Rows are points. Any point is a mix of the corners, with weights that add up to 1. It lies inside the corners' shape when no weight is negative. Say inside or outside, and name the corners with a negative weight.

Corners:
(1): [17 60]
(2): [-25  -6]
(3): [ 11 -25]
Points:
[-20  11] -> outside (3)
[-19  27] -> outside (3)
[ -5 -27] -> outside (1)
[-22  -5] -> inside

Corners:
(1): [ 30 -22 -21  -4]
(2): [-12   7  60  19]
(3): [-8 34 31 40]
(4): [ 57  12  -1 -11]
(5): [-47  28  57 -14]
Points:
[20 29 15 -4] -> outside (1, 2)
[-20  60  36  35] -> outside (1, 2)
[ 0 16 26 23] -> inside
[21 32 28 41] -> outside (1, 5)
[ 0  3 29  5] -> inside
[28 16 14 -4] -> inside

Corners:
(1): [  0  17 -56  29  16  -4   0  47]
(2): [-13 -14  21   6   0 -29  25 -39]
(3): [  0 -33  -4  10 -43  15  28 -49]
(4): [  9 -60  26  -3  12  10   8 -38]
(5): [ -7 -14  10  32  -3 -23   8  33]
(6): [-8  0 10 -2 -1  5 -7 10]
(7): [ 25 -33  -9   1 -30 -11 -10 -31]
(8): [ -8  13  13  58  21 -12 -18  23]
(9): [ 20  10  31  15   8 -20  36  -2]
Points:
[ -1 -17  -6  13 -19   5  15 -18] -> inside
[ 0 -4  3 30  0 -5  0  9] -> outside (2)
[ -8  20  28  38   6 -31 -11  11] -> outside (1, 3, 4)
[  1 -22  29   4  -6  -4   4 -30] -> outside (1, 5)
[  0 -20  24  11  -7  -8   5 -10] -> outside (1)
[  0  -3  11  22   3 -11   4   7] -> inside
[  1 -11  10  19  16 -14  -4   4] -> outside (3)
[  2 -20  23  21  -4 -13   7  -4] -> outside (1)
[  7 -22   4  16  -7 -13  15 -23] -> outside (6)

Corners:
(1): [ -6 -38 -17  16   4  22 -15 -50  13 -18 -34]
(2): [-15 -24 -29 -16  10  26 -37 -24  54  -7 -23]
(3): [-21 -41 -33  26  -8 -36 -36  24  12 -37 -37]
(4): [-53  40  34  36  -9  -7  44  39  11  -6  -1]
(5): [  1  22  25  -4 -24 -23  -9   4  38  42   2]
(6): [-32  29  10  15  25 -27  13  30 -16   0   2]
(7): [  3  -2  14 -28 -21   4  14 -22  35  -9  39]
(8): [-14 -34  37 -49  -4  18  20 -38  41  -6 -21]
(9): [-45   2 -12   9 -11 -16 -51 -18  16 -32 -22]
(10): [  0  -9 -39 -17 -29  14 -30 -20  15 -14 -60]
(11): [-35   8  42  22 -19  13   8  52 -25  -1 -12]
(12): [-54   7  14   9 -18  -8  28  20 -13  21  12]
Points:
[  6 -31   4 -16  -8  20  -8 -31  42 -12 -25] -> outside (6, 9, 12)
[-34  37   7  31 -28 -35  -2  41  -8   1  13] -> outside (1, 2, 8)
[ -8 -20   1  -2  -8   4  -2   5   8  -2 -17] -> outside (4, 9)
[-25   4  18   4 -12  -9   7   7  10  -3  -9] -> outside (2)
[-20  -5  27  17  -7 -11  -4  14   6 -21  -8] -> outside (2, 10, 12)

Corners:
(1): [-32 -24 -28  10  11 -10 -14 -30   7  47  21  23]
(2): [ 30  46  30  11 -29  -6  13  13 -19 -23  16  16]
(3): [ -8   1  20 -20 -42  -5  16  32  -7   9   2  -6]
(4): [-21  16  34   0 -38  26   9   0  15 -22  -6  16]
(5): [-38  36 -31   7   0   5  -4  30 -11  -5  -4  -3]
(6): [  7  31  12  37 -41  15  39  17  10 -16  27 -23]
(7): [-44  24  -8 -18  27 -32  21  -4  11  18  -6   0]
(8): [-34 -33   6 -15  43  -6 -28   8  24  26  45  16]
(9): [  9  60  16  11 -47  -6  -2  15  24   2   2 -21]
(10): [-40 -39   9  30  23 -23 -16   6  23  22   2  16]
(11): [ 13  20  28  13 -38  16  -4 -15 -23 -23   1 -42]
(12): [-12 -42 -34  -7  23 -29 -18 -14  28  -5  13   9]
(13): [  2 -30 -17  -8  45  -1  -6  -3  26  36  -6   9]
Points:
[-16  17   1   8  -5  -5  15   8   9   2  10  -6] -> inside
[-24  -7   2   5   2  -5   0   3   6   3  20   7] -> outside (9, 13)
[ -8  15   7   9 -16  -1   4   0  -1  -2  -1  -5] -> outside (8)
[-19   5  -5   2   0  -6  -7   2  11  15  13   3] -> inside
[-36   5   8 -13   3 -22  -5  16  12   8  18  28] -> outside (6, 11, 13)

Corners:
(1): [-23   2 -23  -5  22  22  -9  -9  -3   8 -13 -13 -11   7  18 -10  17   4]
(2): [ 24 -31  32 -14   6  23  -5  20 -17   7  -8  29   5   1 -15  23  19  18]
(3): [-49  -4  13 -12  -9   0  -2 -12 -17  33 -24  -5   0  11  -8 -36  -7  23]
(4): [-16  -5  34 -23 -13 -19  15  14  18  -7 -16 -19 -12   5  16  17   5   0]
(5): [  8   0  20   9  23  -4 -25 -14  18  12 -26 -16   1  36  38  21 -24 -16]
(6): [  6 -19   7   5   7  25   8 -18   6   3  -3  10 -15 -13 -18  -1  -1  -6]
(7): [ -4  18 -22  -6  12 -13 -23 -15 -10 -11 -39  17   6  -2  -7 -10 -14   0]
(8): [  0 -30 -34   8  41 -18   4   8 -20  32  -8   1   2  60 -30 -24   0 -35]
(9): [-21 -23  -3  30  17 -20  13   5 -14 -33 -14 -26  -7   9 -31 -11  22 -10]
(10): [-38  15  12   6  -1 -10  26  15 -10  -3 -17 -13  34 -21 -15  20   7   7]
(11): [ 17  24  27   0  -4 -28  -6   4 -31  10   0  -9  -6  -2  19 -44   9 -42]
(12): [ -9  -1  17 -14  19  -5 -10  -6  16 -33  28  10  15   4  20   3  -7 -43]
(13): [  5  42   8 -23   6  -4 -20  -5 -12   0  35 -36   0  -7   6 -18   5  12]
(14): [ 22 -25 -14  19  -3 -29   5   1  -2 -20 -10   3  15 -28   1 -10   2   2]
(15): [ 21   9  -6  -5  -2  14  -8  36 -32 -25 -14  14   8   2  15  27 -45   8]
(16): [-35  -2   0   2 -18 -13 -25   8   5  14 -23 -17  -1  -7  -5  -3  -5  -2]
(17): [ 32 -26   3   2 -40   8  -2 -21  -9 -21  -8 -24  11  -6   4  -3  17  -6]
(18): [ -6  -8 -12  19 -25 -10   8 -23 -27 -26  26  -6  -1  -8 -17   3  25   9]
(19): [ 12  13   1  30 -29  13   5  42  32 -41 -44  11  12  21  18  16 -12  19]
Points:
[  1   7 -15  -2  28  -6 -12 -20 -18   7  -6 -15   6   8   7 -30 -13 -31] -> outside (2, 4, 16, 18, 19)
[ -7  -9  -2   3  -8 -10   5  10  -9 -12 -15  -4   6   1  -4  -5   8  -2] -> outside (5, 6, 13)
[  3  -4   3  -2  -9   4  -4   0   8 -20  -8  -2   5  -9   9  20   0   8] -> outside (3, 8, 9, 11)
[  1 -11   9  -4   3  -3   1   7  -6   0  -9   0   1   9  -3   4   5  -2] -> inside
[  3  -8   1   4   9  -1   0 -11  -9  -7   0   0   5   5  -5  -9  12  -5] -> outside (4, 15, 16)
[-11   3  14   1  -7  -3   0  -2   1 -11  -9  -8   5 -10   5   0   9   3] -> outside (8, 15)
[ 18 -16  -6  11  -5   0  -3   4  -3 -24 -13   1   1   3   6   7   3 -11] -> outside (3, 10, 13)
[  1  -9  -1   5  -1 -10   0   0  -8  -6  -7  -2   4  -1  -2  -5   3  -2] -> inside

Corners:
(1): [ -8 -29 -41 -42  19  10 -10 -17  36  -2  -2  -5 -25  -3   2 -44 -28  37
 -20   1]
(2): [-27  -3 -24 -41  20   7  31 -31 -17 -26 -32  -7  -1  -1 -26 -21 -16  30
  43  14]
(3): [ 25   2 -42  -9 -43 -37 -12  -7  21   5  34 -28   1  18 -20 -16  21  12
 -21 -14]
(4): [ 28 -18 -17 -42 -21 -12  10   6  33  13 -20 -22 -12 -11  31 -22  13   6
  10  20]
(5): [ 32   9 -60 -26 -38  26  11 -23  -7 -11  12 -18  -1  -7 -29  12  10  39
 -36 -38]
(6): [ -5  22 -41 -16 -38   1 -15 -23  13  35 -30  33  57  -6  35 -32 -50  -9
   5  11]
(7): [-16   6 -33  11  -2  -3  21  22  32   9  27   4  12 -36  -5 -44  -5 -16
  -1   7]
(8): [-19 -42  -7  14   4 -46  16   1 -12 -29  10  11  -7 -23  20   9   9   6
 -36 -30]
(9): [ 16  10 -14  17  22 -12   7  -4  42 -39 -25  -4 -24  16   3 -55 -37  -2
  -1  20]
(10): [ 41 -38   4 -16 -12  26 -19 -41   0 -37  -4  14  -9  -9  -9 -53 -18 -36
  19  -8]
(11): [  4 -22  12   8 -49 -10  -9 -16  28  12  22  13 -25 -18  32   0 -40  29
 -20  16]
(12): [ 35 -46 -14   6  12 -10  -3 -48  40  30  14 -15 -24  -2  -6  14 -34  44
 -19 -37]
(13): [ 50  24 -52 -29  -4  15 -22  32  -3  27  -8  32  35  -2  -3 -22  31  27
  42   7]
(14): [-14  22 -36 -36 -26  28 -19 -39  37  -8 -41  52  40  30  12  12  25 -23
   1   0]
(15): [ 50 -54 -33  19  -4  20 -34 -41   7 -34  32 -33  13  20 -12 -37  30 -11
  27 -36]
(16): [-30  -8   1 -27 -17   3 -16 -40 -24  -8  -6 -24 -27 -20  48 -27 -16 -29
 -17   0]
(17): [ 48   7  18  10 -24 -38 -30 -56  31  -5 -14 -38  19 -32  15  13  12  30
 -10  17]
(18): [-24  24  13  -2 -24  -6  18  27  -9  17 -15  15  46 -31  21 -54 -37  21
  -3 -33]
(19): [ 14 -23  21 -15  10  13   9 -42  40 -29  29  11  26   9  10   5 -44  -9
 -25 -22]
(20): [ 14  -6  -7   0   4 -15  21 -57 -23  -1 -16   4  23  35  12 -39  15  26
 -25  -3]
(21): [ -5 -50   8  -7 -27  12 -17 -32 -12 -16 -21 -38 -14  32 -22   2 -26   9
 -36  12]
Points:
[ 12 -17 -21 -13  -2   6   4 -11  12 -10   0   1   0   7  -9 -27  -5  13
  -1 -10] -> outside (6, 16, 17)
[  9  -2 -15 -15 -13   6  -2 -19  13   2  -8  -1  10  -3   7 -30 -15   8
   1  -2] -> outside (8)
[ 32 -11 -35 -11 -19  -6 -13 -17  28  -2  -6 -11   0  -6 -11  -4   7  21
   3   5] -> outside (16, 18, 19, 20)
[  8 -10 -14 -14 -10  -1  -1 -29   5  -7  -9  -2   5   3   6 -18  -8  14
  -3  -2] -> outside (7)
[ 48 -16 -34  26 -33 -34 -10   0  23  17  27 -22  10 -14   1 -48   3  24
 -12 -27] -> outside (2, 13, 14, 16, 19, 21)
[  5  -4 -17 -12 -16   0   0 -16   6  -9  -6  -2  11   0   5 -24  -3   6
  -6  -2] -> outside (12)
[ 14  15 -31 -12 -19  -1  -7  -6  -1   0 -10   3  24 -11  15 -40  15  -3
  -1 -14] -> outside (2, 11, 12, 19, 21)

Corners:
(1): [-27  40  13   6  -8   8 -16  -5 -43  18  12 -14  33 -38  -7   8  -2 -10
  31  15]
(2): [ 17  46  -7   3  25  21  30 -29  10  -7 -11 -24 -17 -13  12  25 -11   7
 -27 -14]
(3): [ 27  11  -9  -2   2 -36 -11 -47   7 -35   7  28 -20  42  43  27   7  -9
 -48 -33]
(4): [-17  18   2  12  21   3  -5  16   8 -10 -11  23  -4  13 -20 -33 -13   5
   3 -17]
(5): [  5  -9  11  17  -1  13  17 -18 -19  -4  -2  -4 -30 -24  44 -26  45 -22
 -42 -35]
(6): [  0 -16   4  -6  18   8  28  15  13 -30  22  32   4 -21   2 -21 -41 -33
 -29  33]
(7): [-23 -21  40 -11   0  19  20  29 -26  -5  18 -32  39   8   7 -25 -41  14
  15  -1]
(8): [  8 -19   9  46  18  26 -13  15   2  -5   9  -5   6 -22   6 -17 -17   6
 -20  13]
(9): [ 18  22 -17  25  23  10 -29  21  -1   7   7  21 -31 -27  20 -41  35   9
  13 -31]
(10): [-16 -32  57  -7  18  33  37  24  36  10 -19  11  37 -20 -12  60 -23   0
 -38  37]
(11): [ -2  15 -17  38   4   1  18  36  16 -45   7  19 -23 -12   8 -21  24  -3
 -48  19]
(12): [  9 -15 -14  23  24  14 -16 -54  25  -3  17  -1 -24  11  26  21  20 -25
   4 -32]
(13): [ 33   0 -15  -5 -24 -21   3   6   5 -45  13 -13  31  17  -1   7  12 -23
 -57   3]
(14): [-21  36 -26 -16 -12 -14 -25 -34 -13  29 -12 -16  42 -24  12 -16   6  24
  16 -26]
(15): [ 19  -1 -20 -20  13 -42  15  -8 -25   8 -16 -14  10  24  12  -3  27 -11
 -43   0]
(16): [-21  26  11  29  27 -13 -33   6  -4   6  24  29 -27 -21  25 -27  49   1
 -32  12]
(17): [  4   5  19   9  -7   4   1 -11  -8  34  17 -21 -19 -13  -6   1   1  -3
  30   4]
(18): [ -1  11  24  12 -22  31 -16  18  -2  11  11 -24  14  28  -4   5  -4  -4
   2  16]
(19): [-16 -22  11 -28 -26   9 -23 -44  -2 -23  18 -20  25  38 -10  24  -6   1
  22   5]
(20): [-17 -10 -28 -13 -12  -1 -12  31  16  12  -8 -24   3 -11 -31  -5 -17 -10
 -17  18]
(21): [ -3 -16  -3  -5  -4  16 -21 -25  25 -28 -20 -35  33 -25  22 -27 -33 -13
  29  11]
Points:
[ -9   8  -1   1   5   3   0  10  -1   1   4  -1  17  -7  -6  -2   1   0
 -15   8] -> outside (3, 5, 17, 21)
[  2 -12  13  -7   3  16   4 -10   6   4   1 -12   3  -5   9  13  -9 -13
   2   3] -> outside (4, 8, 11, 13, 14, 16)
[-5  1  1  4  1  9 -5  2  1 -3  4 -7  7 -8  2 -8  0 -4 -6  2] -> outside (3)
[  6   8   2   9   7  15   4   1  11 -17   5  -4   0   0   0   5 -16  -4
  -8   1] -> outside (5, 14, 15, 16)
[ -6   5   8  19  14  15   5  -1   8  -3   2   0 -15 -22   9  -4 -10  -7
 -12   1] -> outside (9, 13, 14, 15, 18, 19)
